Each row is a point. The points of each table are mixes of a few directions, plus a little noise. Count the directions of each table, and those that both share. Where both have some left over, give the other angles between the two spaces (their principal angles), to ten degrees, smallest first.

First (6 x 2):
[[-1.1 -2.2]
 [ 1.9  3.6]
 [-3.1 -5.9]
 [ 1.5  2.9]
 [ 1.8  3.4]
 [-0.9 -1.8]]
Second:
[[-0.6 -1.1]
 [ 2.6  5.0]
 [-2.1 -4.0]
 [-1.0 -2.0]
 [ 2.5  4.7]
 [-2.2 -4.2]
 [ 0.8  1.6]]
Directions: first 1, second 1, shared 1

First (5 x 4):
[[ 4.2  3.5  0.6 -0.3]
 [-1.5 -1.2 -0.2  0.1]
 [-4.3 -3.6 -0.6  0.3]
 [ 6.0  5.0  0.8 -0.5]
 [-4.3 -3.6 -0.6  0.3]]
Second:
[[-2.9 -0.2 -1.5  4.0]
 [-3.1 -2.5 -2.3 -0.2]
 [-3.8 -3.1  3.1  1.9]
 [ 1.3 -2.1  1.6 -5.6]
 [ 3.2  2.2 -0.3 -1.4]
 [-0.2 -0.9  5.6  0.6]
 [ 0.4  2.3 -5.5  1.7]
 [ 5.1  4.3 -0.8 -1.0]]
Directions: first 1, second 3, shared 1

First:
[[-0.4 -3.2  0.0  2.2 -1.8  2.9  1.9 -1.2]
 [ 0.5  3.9  0.0 -2.7  2.2 -3.6 -2.3  1.5]
 [ 0.9  7.0 -0.1 -4.8  4.1 -6.5 -4.2  2.7]
 [-0.9 -7.6  0.0  5.2 -4.3  6.9  4.5 -3.0]
 [ 0.6  4.7  0.0 -3.2  2.7 -4.3 -2.8  1.8]
 [-0.1 -0.9  0.0  0.6 -0.5  0.8  0.5 -0.4]
 [-0.2 -1.5  0.0  1.0 -0.8  1.4  0.9 -0.6]
 [-0.3 -2.5  0.0  1.8 -1.4  2.3  1.5 -1.0]]
Second (8 x 8):
[[-0.8  1.0 -5.2 -3.3 -0.5 -4.4  6.2  0.7]
 [ 1.0  2.7 -5.6 -1.3 -3.3  0.5  2.7  4.8]
 [-0.7 -0.8  0.5 -1.5 -1.0 -2.0  0.6  2.5]
 [-0.3 -2.1  4.3  3.0  3.2  2.2 -2.7 -6.4]
 [-0.4  0.1 -1.8 -1.5 -0.7 -1.9  2.4  1.2]
 [ 0.9  2.2  3.8  0.6  2.9  0.5 -6.2 -0.8]
 [ 1.4  2.2 -2.5  0.7 -1.6  2.5 -0.7  2.2]
 [-1.2 -5.4  6.5  3.3  1.0  2.5 -2.3 -4.2]]
Directions: first 1, second 4, shared 1

First (10 x 11):
[[  3.2   1.6  -1.2  -1.6  -0.2  -2.9  -2.2  -1.1   0.2   0.3  -1.4]
 [ -0.2  -1.1   0.5  -0.7   0.9   0.2  -1.6   0.8   0.6   1.2   0.1]
 [  3.9   4.9  -2.8   0.4  -3.1  -3.6   2.7  -3.7  -1.6  -3.3  -1.7]
 [ -3.2  -2.8   1.8   0.6   1.5   2.9  -0.1   2.1   0.6   1.3   1.4]
 [  2.3   0.6  -0.5  -1.6   0.4  -2.1  -2.7  -0.3   0.6   0.9  -1.0]
 [ -0.4   1.1  -0.5   1.2  -1.2   0.3   2.6  -1.0  -0.8  -1.7   0.2]
 [  3.9   2.5  -1.8  -1.4  -0.9  -3.6  -1.6  -1.8  -0.1  -0.4  -1.8]
 [-13.3  -6.9   5.0   6.2   1.4  12.3   8.4   4.6  -0.6  -0.9   6.0]
 [  2.0  -0.2  -0.2  -2.0   1.0  -1.8  -3.6   0.3   0.9   1.7  -1.0]
 [  1.7   0.4  -0.5  -1.1   0.3  -1.5  -1.8  -0.2   0.4   0.7  -0.7]]
Second (8 x 11):
[[-2.7 -2.3  0.9 -0.4 -2.8  0.5  4.4  2.8  1.0  1.3 -2.5]
 [ 5.2  4.3 -1.7  0.7  5.4 -0.9 -8.4 -5.4 -2.0 -2.5  4.8]
 [ 2.4  2.0 -0.8  0.3  2.5 -0.4 -3.8 -2.5 -0.9 -1.1  2.2]
 [-2.7 -2.3  0.9 -0.4 -2.8  0.5  4.4  2.8  1.0  1.3 -2.5]
 [-4.8 -4.0  1.6 -0.6 -5.0  0.8  7.8  5.0  1.8  2.3 -4.4]
 [-2.6 -2.1  0.8 -0.3 -2.6  0.4  4.1  2.6  1.0  1.2 -2.3]
 [ 2.8  2.3 -0.9  0.4  2.9 -0.5 -4.5 -2.9 -1.1 -1.4  2.6]
 [ 2.4  2.0 -0.8  0.3  2.5 -0.4 -3.9 -2.5 -0.9 -1.1  2.2]]
Directions: first 2, second 1, shared 0; angles 60

First:
[[ -5.9  11.4  -5.9   1.0 -10.8   4.3 -14.2  10.9   1.7  -7.9  -3.3   5.7
    2.2   6.3]
 [ -1.3   2.5  -1.4   0.2  -2.5   1.0  -3.2   2.5   0.4  -1.8  -0.7   1.3
    0.5   1.4]
 [  2.2  -4.3   2.2  -0.4   4.1  -1.6   5.3  -4.1  -0.6   3.0   1.2  -2.1
   -0.8  -2.3]
 [ -1.1   2.3  -1.2   0.2  -2.2   0.8  -2.9   2.2   0.3  -1.6  -0.7   1.1
    0.4   1.2]
 [ -0.2   0.3  -0.2   0.0  -0.3   0.1  -0.4   0.3   0.0  -0.2  -0.1   0.2
    0.1   0.2]
 [  0.9  -1.9   1.0  -0.2   1.8  -0.7   2.3  -1.8  -0.2   1.3   0.5  -0.9
   -0.3  -1.0]
 [  0.4  -0.7   0.4  -0.1   0.7  -0.3   0.9  -0.7  -0.1   0.5   0.3  -0.4
   -0.1  -0.4]
 [  1.3  -2.6   1.3  -0.2   2.5  -1.0   3.2  -2.5  -0.3   1.8   0.8  -1.3
   -0.5  -1.4]
 [  2.3  -4.5   2.4  -0.4   4.3  -1.7   5.7  -4.4  -0.6   3.2   1.3  -2.2
   -0.9  -2.5]
 [  1.5  -2.9   1.5  -0.2   2.7  -1.1   3.6  -2.8  -0.4   2.0   0.8  -1.5
   -0.6  -1.6]
 [ -0.2   0.3  -0.2   0.0  -0.3   0.1  -0.4   0.3   0.0  -0.3  -0.1   0.1
    0.0   0.2]]
Second (11 x 14):
[[  6.3 -12.4   6.5  -1.0  11.8  -4.6  15.4 -11.9  -1.8   8.5   3.6  -6.2
   -2.3  -6.8]
 [  1.0  -2.0   1.0  -0.2   1.9  -0.7   2.5  -1.9  -0.3   1.4   0.6  -1.0
   -0.4  -1.1]
 [ -0.2   0.5  -0.2   0.0  -0.5   0.2  -0.6   0.4   0.1  -0.3  -0.1   0.2
    0.1   0.2]
 [ -2.1   4.1  -2.1   0.4  -3.9   1.5  -5.1   3.9   0.6  -2.8  -1.2   2.1
    0.8   2.3]
 [  0.6  -1.2   0.7  -0.1   1.2  -0.5   1.5  -1.2  -0.2   0.9   0.4  -0.6
   -0.3  -0.7]
 [ -1.1   2.3  -1.2   0.2  -2.1   0.8  -2.8   2.1   0.3  -1.5  -0.6   1.2
    0.4   1.2]
 [ -1.5   3.0  -1.6   0.3  -2.9   1.1  -3.7   2.9   0.4  -2.1  -0.8   1.5
    0.6   1.7]
 [ -0.7   1.4  -0.7   0.1  -1.3   0.5  -1.7   1.3   0.2  -1.0  -0.4   0.7
    0.3   0.8]
 [ -1.1   2.1  -1.1   0.2  -2.0   0.8  -2.6   2.0   0.3  -1.5  -0.6   1.0
    0.4   1.1]
 [ -0.2   0.5  -0.3   0.0  -0.5   0.2  -0.6   0.5   0.1  -0.3  -0.1   0.2
    0.1   0.3]
 [ -1.0   1.9  -1.0   0.2  -1.8   0.7  -2.4   1.9   0.3  -1.4  -0.6   1.0
    0.3   1.1]]
Directions: first 1, second 1, shared 1

First (9 x 24):
[[ 1.8 -5.4  2.0 -1.6  1.8  5.5  4.2  8.2  2.9  1.6 -2.7  4.4 -4.5 -0.2
  -9.7  5.9  2.9 -5.3  0.1 -1.9 -2.9 11.1  4.9 -2.2]
 [-0.7 -0.9 -1.2  1.7 -0.6 -2.8 -0.3 -0.8 -2.4  2.4  1.3 -0.9  2.1 -3.5
   4.4  0.8 -2.3  2.5  4.7  1.9 -0.1 -2.7 -2.6 -0.3]
 [-3.6  0.2  1.5  1.2 -0.5 -0.3 -0.8 -2.0 -0.8 -0.3 -1.5  0.7  4.4  2.0
   2.5 -0.8 -0.5  1.6  0.5 -2.4  3.0 -3.4  2.3  2.6]
 [ 2.0  3.7 -0.7 -0.1 -4.6  0.3 -6.9  2.4  0.2 -3.8  3.4 -1.0 -8.9 -2.0
   0.4 -0.9  0.7 -2.7 -2.9  0.3  3.4  0.2 -0.8  3.8]
 [-4.3  1.2  1.2  1.1  1.9 -1.8  1.0 -6.1 -0.8 -0.2 -2.7 -0.4  9.2  4.5
   4.0 -3.6 -0.9  3.7 -0.5 -2.3  2.1 -6.7  1.4  1.5]
 [-0.7 -0.9 -0.3  0.7  1.5 -1.4  1.0 -0.8 -0.7  1.3 -1.0  0.1  3.2 -0.7
   1.1 -0.6 -0.3  1.3  1.5  0.1 -0.3 -1.5 -0.3 -0.5]
 [ 0.7  1.1 -2.4  0.5  3.0 -3.8 -1.4 -1.3 -0.2 -0.1 -2.0 -0.7  3.0 -1.7
   1.1 -4.5  0.8  1.6 -0.4  1.0 -0.2 -3.9 -1.5 -0.1]
 [ 0.5 -1.5  1.8 -1.5  0.1  3.8  2.7  1.8  1.7 -0.2 -0.6  1.5 -2.0  2.5
  -4.3  2.6  1.1 -2.2 -1.6 -1.3 -1.4  5.1  2.3 -1.3]
 [ 4.4  2.3 -1.7 -2.0 -2.3  0.5  0.3 -1.7  0.3 -0.8  5.6 -3.6 -6.5 -1.1
   0.8  1.0 -1.6 -0.4 -1.3  4.4 -3.3  1.8 -5.5 -3.5]]
Second (11 x 24):
[[  2.9   1.6   3.2  -0.7   2.5  -0.8   3.6  -3.0  -0.7  -2.6   0.0  -0.8
    0.0   3.2  -1.6  -1.9  -1.0  -0.9  -1.9   1.5   0.0  -1.9   1.7  -0.4]
 [ -3.7  -1.8  -0.2   6.7   2.1  -1.9   1.9   2.7  -1.2   1.6   0.3   1.1
    4.4  -1.1  -3.4   0.0   3.1   2.3   2.7  -2.0   4.4   1.0   1.0   2.8]
 [ -8.4   0.1  -9.9  -7.4 -10.9   3.4  -4.2  -1.0  -0.2   1.9  -1.8  -6.9
   -3.0  -2.3   8.6  -6.2  -0.5   6.7  -9.3  -2.0   0.8   8.0  -3.0   2.5]
 [ -0.7   1.3   3.9   2.6   2.2  -2.6   1.7   3.5   0.1  -0.3  -0.2   0.7
    4.0  -1.3  -4.7   1.2   2.8  -0.2   6.2  -1.7   1.8  -0.6   2.5   0.9]
 [  1.9  -2.4   0.1   0.1   2.0   0.6   1.2  -0.2  -1.0   1.2   0.6   2.5
   -3.3   1.6  -2.1   2.1   0.9  -2.0  -3.5   1.6  -1.9   1.2  -1.6  -0.7]
 [  3.9  -0.5   1.0  -1.1   2.1   1.0   0.5  -2.0  -0.2  -1.1   0.7   1.9
   -2.6   2.3  -0.1   1.4  -1.5  -3.1  -1.9   1.9  -2.2  -2.4  -0.7  -1.4]
 [  3.8   0.3   1.0  -3.7  -1.9   0.3  -3.4  -1.2   3.0   1.3  -0.6  -0.1
   -3.9  -1.5   3.0   2.1  -3.0  -1.6   1.0   2.3  -5.1   0.8  -1.4  -4.3]
 [  2.2   1.0   2.8   0.1  -0.9  -1.8  -2.3   0.2   3.1   1.7  -0.7  -0.4
   -0.1  -2.9   1.0   1.7  -1.8  -0.1   5.3   0.9  -2.8   0.9   0.4  -3.4]
 [ -1.1   1.1  -1.1   5.0  -1.3  -0.7  -4.7  -0.6   2.7  -0.2   0.2  -1.2
    5.4  -4.1   5.8  -0.5  -4.1   2.0   8.9  -1.5   2.0  -4.6   1.3  -1.0]
 [ -1.5  -1.3  -1.8   0.5   1.5   1.1   4.3  -1.5  -3.6  -1.5   0.5   0.0
   -0.6   4.0  -2.0  -2.8   1.7   0.7  -7.2  -0.1   2.4   0.4  -0.3   3.1]
 [  0.6   0.3   1.1  -2.2   2.5   1.3   1.6   3.2  -2.2  -2.1   1.0   3.2
   -0.4   2.1  -4.7   2.9   3.0  -4.1  -0.1  -1.1   0.0  -2.7   0.4   2.0]]
Directions: first 5, second 6, shared 0; angles 30, 30, 50, 60, 90

First (8 x 32):
[[ 1.1 -1.3 -1.1 -1.1 -0.5  0.9  1.5  0.6 -2.5 -2.5 -2.1  2.2 -0.8 -0.5
   1.3  2.2  1.8 -0.2 -1.6 -0.6 -1.3  1.0  1.1 -3.3 -0.1 -0.2 -2.3 -0.7
   2.1  1.8 -3.0  0.7]
 [ 3.1 -1.7  2.2  2.1 -2.1  0.1  3.2  1.4 -3.0 -0.4 -4.6  8.4 -4.9  0.6
  -2.4  4.9  0.4  2.0 -3.6 -1.8 -3.6  2.4 -4.2 -7.1 -4.5 -2.4 -5.4  0.0
   4.7 -0.5 -1.5 -0.4]
 [ 0.7  0.2 -1.2 -3.3 -0.9 -0.1 -2.3 -0.6  2.1 -1.1  2.8  0.6 -1.0 -1.1
   1.2  0.0  1.0  1.1 -3.1 -1.2  0.2  0.8  1.7 -4.3  0.6  0.7 -4.4 -0.7
   1.2  2.4  1.1  2.0]
 [-1.5  0.7 -0.4  1.7  1.6 -1.0  2.0 -0.1 -2.1 -0.1 -2.3 -3.0  2.4  0.2
   3.6 -4.4 -4.5 -0.6  3.0 -2.7  1.1  0.6  1.1  6.4  1.2 -0.8  2.5 -2.9
  -3.1 -2.6  2.0 -2.4]
 [-1.5  1.7 -0.7  0.4  1.3 -2.1  0.4 -1.0 -0.3  0.0 -0.3 -3.5  2.4 -0.5
   5.6 -6.7 -6.6  0.7  1.5 -5.0  1.8  1.4  2.1  5.7  1.6 -0.9 -0.4 -4.5
  -3.7 -2.4  5.4 -2.2]
 [-0.3 -0.9 -2.5 -4.1 -0.3  2.6 -2.0  0.2  1.4 -1.6  3.1 -2.0  0.5 -0.8
  -2.1  3.6  7.2 -1.8 -0.8  5.2  0.7 -2.0  2.0 -3.8  2.5  3.1  1.4  3.4
   1.9  4.3 -5.2  3.6]
 [-3.3  2.8  1.3  2.8  1.3 -0.9  1.1 -0.4  0.9  4.3 -0.2 -6.8  0.7  1.0
  -1.3 -6.3 -5.8  0.3  5.2  0.3  2.6 -0.6 -4.5  7.5  1.9  0.6  5.9  0.5
  -2.8 -6.1  6.0 -2.1]
 [ 1.8 -1.7  2.5  1.6 -0.4  0.3 -3.8 -0.1  3.5  1.3  4.1  4.3  0.6  0.9
  -5.9  6.8  6.3 -1.8 -0.8  5.7 -1.5 -3.4  0.5 -1.1 -3.3  0.0  2.5  4.8
  -0.2  3.1 -5.0  0.5]]
Second (8 x 32):
[[ -4.2   0.8  -1.0  -2.7  -1.4  -1.7  -4.1  -1.1   1.9   1.7   6.3  -2.2
    3.4   2.1   0.0  -0.5  -4.0   0.5   1.4  -1.5   2.7  -1.5   0.8  -1.7
   -1.2   2.1  -1.0   2.0  -4.4  -0.1   2.5   0.8]
 [ -1.6  -2.4  -0.1   1.0  -1.6  -2.6  -3.5   2.6   4.6  -0.4   3.0  -0.9
    1.1   1.7   0.9  -0.6  -0.5   0.3   0.0   0.0   3.4  -2.4   1.4   0.6
   -2.0   2.5   3.2   0.3  -1.1   1.6   2.4   0.4]
 [ -1.2  -1.6  -0.9   2.2  -0.7  -1.6   0.8   3.2   2.7  -1.5  -1.0  -0.4
    0.2  -0.7   3.7  -1.0  -0.8   1.4  -1.0  -2.8   3.6   0.4   0.3   1.8
   -0.9   3.3   2.8  -2.0   2.0   1.2   1.7  -0.1]
 [  2.4   2.0  -0.4  -0.8   0.4   1.7  -2.6  -1.0   0.0   0.3   5.0  -1.5
    1.5   1.0  -1.3  -2.3   1.3  -2.6   0.0   2.3  -2.3  -2.9   1.4   1.5
    0.2  -3.8  -0.2  -2.9  -3.5  -2.9   1.6   1.0]
 [  2.0  -2.1   3.4  -0.1   1.3   0.9   4.6  -2.7  -4.8   0.7 -10.4   4.9
   -5.6  -1.1  -5.4   6.0   3.3   1.0   0.7   3.6  -4.7   3.7  -2.7  -4.1
    1.5  -1.6  -2.9   7.1   5.1   3.0  -7.3  -1.9]
 [  0.2  -3.1   2.6   0.7   0.3  -0.8   3.1  -0.7  -1.9   0.1  -8.4   3.9
   -4.4  -0.6  -3.1   4.9   2.0   1.7   0.4   1.9  -1.5   2.9  -2.0  -3.2
    0.3   0.9  -0.8   6.1   4.7   3.7  -5.1  -1.7]
 [  3.8   6.8  -3.1   0.3   3.0   5.4   6.0  -1.3  -5.8  -1.6   0.1  -2.1
    1.6  -4.5   5.3  -5.4  -0.3  -1.5  -2.0  -4.2  -3.3   2.8  -0.8   5.1
    3.6  -4.2  -2.6 -10.6   0.5  -6.5   1.4   0.8]
 [ -1.4  -0.5  -0.5  -0.6  -1.3  -1.5  -4.4   0.7   3.4   0.5   5.6  -1.7
    2.2   2.2  -0.2  -1.2  -1.0  -0.7   0.5   0.5   1.9  -3.0   1.6   0.2
   -1.5   0.7   1.5   0.0  -3.4   0.0   2.7   0.7]]
Directions: first 5, second 4, shared 0; angles 30, 30, 70, 90
